Rows are points. Examples show where two turns around zero, p and q, send a point. Write where each new point lands after one turn and then the other. Backwards means that the second turn is done in reverse. Each puzzle has new turns, and all numbers are rounded.

Turn p:
[ 0.3 -4.3  4.3] -> [-3.7 -0.3  4.9]
[-3.2  0.4  3.4] -> [-1.6  4.1  1.4]
[-1.1  4.8 -1.1] -> [ 3.4  2.7 -2.5]
[-1.3 -1.3 -2.9] -> [-1.6 -1.2 -2.8]
[ 5.4  0.4 -3.7] -> [ 3.5 -5.4 -0.9]
Turn q:
[ 5.3 -1.3  3.3] -> [ 3.9 -4.8  1.7]
[-4.9 -1.1  3.2] -> [1.0 4.9 3.3]
[ 0.1 -0.1  1.6] -> [1.4 0.2 0.8]
[ 0.2  4.6 -5.6] -> [-3.1  0.1 -6.6]
[ 2.9 -0.1  0.7] -> [ 1.4 -2.6 -0.1]
[-3.6 -1.9 -3.2] -> [-4.6  2.3  0.9]
Where do these land?
p, then q: [ 0.2  4.1 -0.2] -> [ 0.8 -3.0 -2.7]
p, then q: [ 3.8  2.9 -0.8] -> [ 0.9 -4.7  0.7]
p, then q: [-2.5 -5.1  2.3] -> [0.3 5.9 1.7]
q, then p: [ 1.3 -3.4  3.6] -> [-0.3 -0.2  5.1]
p, then q: [-2.7  1.5 -4.9] -> [-5.0 -1.0 -2.8]

Turn p:
[ 3.0 -2.4  1.0  2.2  2.6  2.3] -> [ 0.6 -3.2  2.0  2.4  1.2  3.3]
[-1.2  0.1 -0.7 -0.8 -3.3 -5.2] -> [-1.4  0.8 -2.9  0.3 -3.1 -4.4]
[ 2.1  1.5 -0.5  1.4  6.4  2.2] -> [3.8 0.4 0.0 2.2 2.3 5.5]
[ 0.6  2.2 -1.3  2.2  3.6 -4.7] -> [ 2.0  2.2 -4.1  4.3 -1.2  1.1]
[-0.5  2.0  3.2  1.1 -0.2  0.2] -> [-0.1  2.4  2.7  1.6  0.0 -0.6]
[-1.6 -4.1 -0.5 -8.5 -4.4  1.0] -> [ 0.9 -4.1  0.4 -7.5  0.5 -6.2]
[-5.9 -2.7  1.2  0.7 -1.4  6.7] -> [-4.7  0.0  3.3 -3.4  6.8 -0.2]
[ 3.3  3.4 -2.3  1.8 -3.3 -2.5] -> [-1.4  1.6 -1.3  0.2 -6.3  1.4]
Turn q:
[ 2.6  0.0  2.7 -3.4 -0.6  2.5] -> [-1.0 -1.5  4.3 -0.1 -2.6  1.8]
[-4.4  4.6 -2.1 -5.5  3.8 -0.3] -> [ 0.9  8.4  2.0 -2.7  0.6  2.8]
[ 2.4  1.8 -4.1 -3.9 -2.5  4.3] -> [ 0.2 -0.2  0.8  1.5 -1.1  7.9]
[-0.4 -3.3  4.1  3.4 -1.9 -3.2] -> [-2.7 -2.9 -1.6  0.1 -0.9 -5.8]
[ 2.7 -3.7  1.2  3.1 -1.2 -5.2] -> [ 0.7 -3.1 -3.6  1.2 -3.2 -5.1]
[ 2.2  1.8  2.7  4.2  1.9 -0.8] -> [ 2.0 -1.2  1.8  3.0  1.6 -4.1]
[-5.3 -3.0 -2.1  1.4  4.5 -1.1] -> [ 1.8  1.9 -2.9 -5.8  3.4 -2.1]
[ 0.3  1.8 -2.5  0.7 -3.9  3.9] -> [-1.9 -1.4 -0.6  2.8  2.2  4.7]
Where do these land?
q, then p: [-0.8 -1.8 -2.0 -1.8  3.1  2.0] -> [ 3.4 -1.5  1.8 -2.7 -0.3  0.4]
q, then p backwards: [ 2.8  5.5  1.1  1.9 -1.6  1.7] -> [ 0.8 -0.7  4.6  4.3  2.8 -0.4]
q, then p: [ 0.9 -1.8  2.3  1.1  1.7 -0.1] -> [ 1.0 -1.8 -0.3  1.3 -0.9 -2.6]
q, then p backwards: [-1.4  3.1  1.7 -3.4  2.9  1.4] -> [-0.6  3.9  3.0 -0.1 -0.8  3.3]
p, then q: [ 1.6 -3.4 -2.5 -1.6 -8.9  2.3] -> [-7.1  1.7 -2.0 -5.8 -3.9  0.8]
q, then p backwards: [-2.7 -2.3  1.3 -3.3  2.3 -0.3] -> [-0.9  2.1 -1.0 -2.8 -3.4  2.2]
q, then p: [-1.4  3.1  0.4 10.6 -1.6 -2.9] -> [ 0.0  0.4 -8.1  7.7  0.9  3.2]
p, then q: [ 1.0 -2.3 -2.3 -3.6  2.1 -4.1] -> [ 3.3 -2.0 -4.3  0.5 -3.1  1.6]

Turn p:
[-1.1 -2.7 -3.7 -0.6 -3.6 -4.2 -0.9 -6.5 -1.6] -> [ 0.1 -1.3  1.5 -1.5 -3.8 -3.5 -7.1  1.4  3.7]
[-2.2 -1.4 -0.4  1.1 -1.0 -5.0  0.8 -3.2  7.1] -> [ 2.1 -2.0  2.6 -1.7  1.1 -8.2 -1.6 -2.6 -0.1]
[ 1.4  0.0 -2.0  4.5  0.7  2.0 -1.0 -0.2  2.8] -> [-1.7  1.4 -3.0  2.6  2.5 -2.8 -1.1 -1.3 -1.4]
[ 3.3  6.6  3.7 -0.7  3.9  3.9 -2.6  5.7 -4.2] -> [ 2.9  2.9 -4.8  0.6  2.8  8.3  4.9  2.6 -2.8]
[ 0.1 -5.0 -2.3  1.1  2.1 -2.4  1.5  1.4  1.8] -> [-4.2 -1.2  1.0 -0.7  0.2 -4.7  1.8  1.8  0.2]
[ 4.1  5.9  1.1 -4.4 -4.4  4.1  4.2  1.7 -4.2] -> [ 3.9 -2.5 -1.8  5.1 -3.2  8.1  2.7 -1.4  3.3]
[-1.8 -2.3 -1.7 -0.3 -1.1 -3.3 -3.2  2.1  0.8] -> [-0.6  3.2  0.4 -3.3 -1.3 -3.3  0.8  0.8  1.9]
[ 4.5  3.3  5.7 -1.0  2.1  2.2  1.1  1.8 -5.8] -> [ 2.8 -0.4 -0.1  3.2  0.6  7.7  2.6  4.6 -2.6]
[ 0.6 -1.5  2.9 -1.6  0.6  4.9 -1.7  0.4  2.5] -> [-1.1  1.8  2.5  1.3  4.8  2.4  0.9 -2.1  0.6]
[-6.5 -3.8 -1.4  3.4 -3.2 -3.3  1.3 -2.4  0.5] -> [-2.3  0.7  3.3 -2.1 -5.2 -5.3 -3.6 -2.5 -2.0]
[-2.5  0.9 -1.9 -1.4  3.9  1.0  0.5 -0.8  0.4] -> [-1.9 -2.5 -1.5 -3.5  1.6  1.0 -0.4 -1.2 -0.9]
Turn q:
[ 3.5  1.5  0.3  0.5  1.6  4.9 -1.8 -2.5 -2.7] -> [-2.1 -0.5  1.0  2.5  3.2  3.3  0.8 -4.1 -2.7]
[ 3.4  2.9 -2.9  2.2 -3.3 -2.6  5.3  2.6 -2.3] -> [ 2.4 -4.5  1.1  5.4 -2.4 -2.1 -1.1  3.8 -3.0]
[ 3.7  3.5  4.1 -4.7  0.6 -0.7 -3.5 -1.8 -5.7] -> [ 2.8  0.9  0.0 -2.2  5.1  4.0 -0.5 -0.7 -7.6]
[-4.7  2.9  2.2 -3.1  0.4 -0.6 -2.1 -4.4  2.0] -> [ 2.8  1.9 -1.4 -5.7 -2.2  1.1  0.3 -4.6 -0.3]
[ 3.0 -4.0 -2.2 -3.9  2.4  1.4 -0.9 -3.9  1.1] -> [-5.7 -2.1  1.5 -4.0  2.7 -0.9 -0.8 -2.1 -1.0]
[ 2.3  0.0 -0.6  0.1  4.8 -4.4 -1.7  1.6  2.1] -> [-1.6 -0.7 -2.9 -2.1  1.2 -1.9  5.0  3.2 -1.2]
[ 0.6  2.4  1.1  3.5 -4.1  1.6 -2.3  4.1  1.0] -> [ 4.7 -0.8 -0.8  4.3  2.1  1.4  0.8  0.5  3.7]
[-5.7 -0.2 -2.3  3.3  5.4  1.6 -1.9  4.9  3.1] -> [-3.2  2.6 -5.9  1.1 -3.3  2.2  3.5  1.4  5.9]
[-1.2 -2.5 -0.9  2.7 -1.0 -3.8  2.6 -3.4 -0.8] -> [-0.4  1.9  1.0  0.5 -2.3 -6.1 -1.2 -0.3 -1.3]
[-1.1 -1.7  3.4  2.6 -4.2  3.3  5.6  4.8  3.2] -> [ 2.3  0.2  6.3  3.4 -2.9  1.3 -0.2  3.2  6.2]
[-5.9 -6.1  1.0 -4.5  2.2 -3.2 -1.4 -3.8  1.8] -> [-2.9  4.9 -0.7 -8.7 -1.3 -3.0 -2.5 -0.5  1.5]
[ 2.1  1.1 -3.1  1.4 -4.6  2.5  2.1  1.6 -2.7] -> [ 0.9 -3.5  1.0  5.4  0.1  0.5 -3.8  0.2 -0.2]
Where do these land?
q, then p backwards: [ 0.4  5.4  3.7  2.0  0.5 -2.1 -2.4 -2.2 -1.6] -> [-0.6  5.4  3.9  2.0 -0.4 -0.1 -0.3  3.4  2.2]
q, then p: [-0.7  0.1 -6.9  0.7 -0.1  0.4 -1.4  1.4 -1.1] -> [-4.0  2.4 -1.8 -2.2 -1.2 -4.0 -2.3 -0.8  1.1]
q, then p backwards: [-0.8 -6.2 -3.5  4.8 -0.2 -2.2 -3.2  1.3 -2.1] -> [ 4.4 -3.4 -4.8  4.5 -0.2  0.6 -3.7 -0.4  2.7]
q, then p: [ 2.0  1.7 -0.9  1.2  0.9 -6.8 -1.2 -0.1 -0.3] -> [-0.9 -2.4 -2.0 -0.6 -4.1 -1.3  2.4  4.5  1.3]
p, then q: [-6.9 -0.9  3.1 -3.2  0.8  1.4  1.8  1.6 -3.2] -> [ 1.5  2.0  5.0 -2.1 -0.1  4.8 -4.6 -2.6 -0.7]
q, then p backwards: [ 5.0 -3.9 -0.7 -1.5 -2.4  0.7  3.5  0.2  2.5] -> [ 0.6 -5.6  1.3 -2.5  1.8 -1.8  2.7 -3.5  1.5]
q, then p backwards: [-1.1  2.7  1.5  1.5  1.3  1.2  3.1 -1.3  4.4] -> [-1.8  0.0  0.6 -2.8 -3.3 -1.3  3.3  3.4 -0.3]
q, then p backwards: [-4.2  1.3 -1.2 -0.8 -2.8  2.5 -6.7  3.9  3.3] -> [ 3.2  5.1 -4.7 -5.4 -1.3  2.0 -3.5 -1.0  0.4]
p, then q backwards: [ 1.0 -2.5 -0.5 -0.9 -2.7  0.4  3.2 -6.7 -7.3] -> [-1.8 -0.6 -3.7 -2.9 -3.4  4.2  7.0  4.0 -2.1]
p, then q backwards: [ 3.0 -2.5  6.1  1.3  0.8 -4.4 -0.5 -1.4  2.3] -> [ 4.8 -1.7  4.1  1.5 -3.5 -3.9  2.5  1.1 -1.1]
p, then q backwards: [1.3 5.7 1.6 0.8 0.2 7.0 4.3 4.5 4.7] -> [ 3.7  7.1 -0.2  4.8  2.5  4.1 -5.3 -2.7 -0.5]
q, then p backwards: [ 1.0 -0.8 -2.3 -5.9  3.7  2.0 -0.4 -0.9 -1.6] -> [-3.9 -0.7 -1.5 -0.4  5.1  3.0  0.5 -1.2 -2.9]
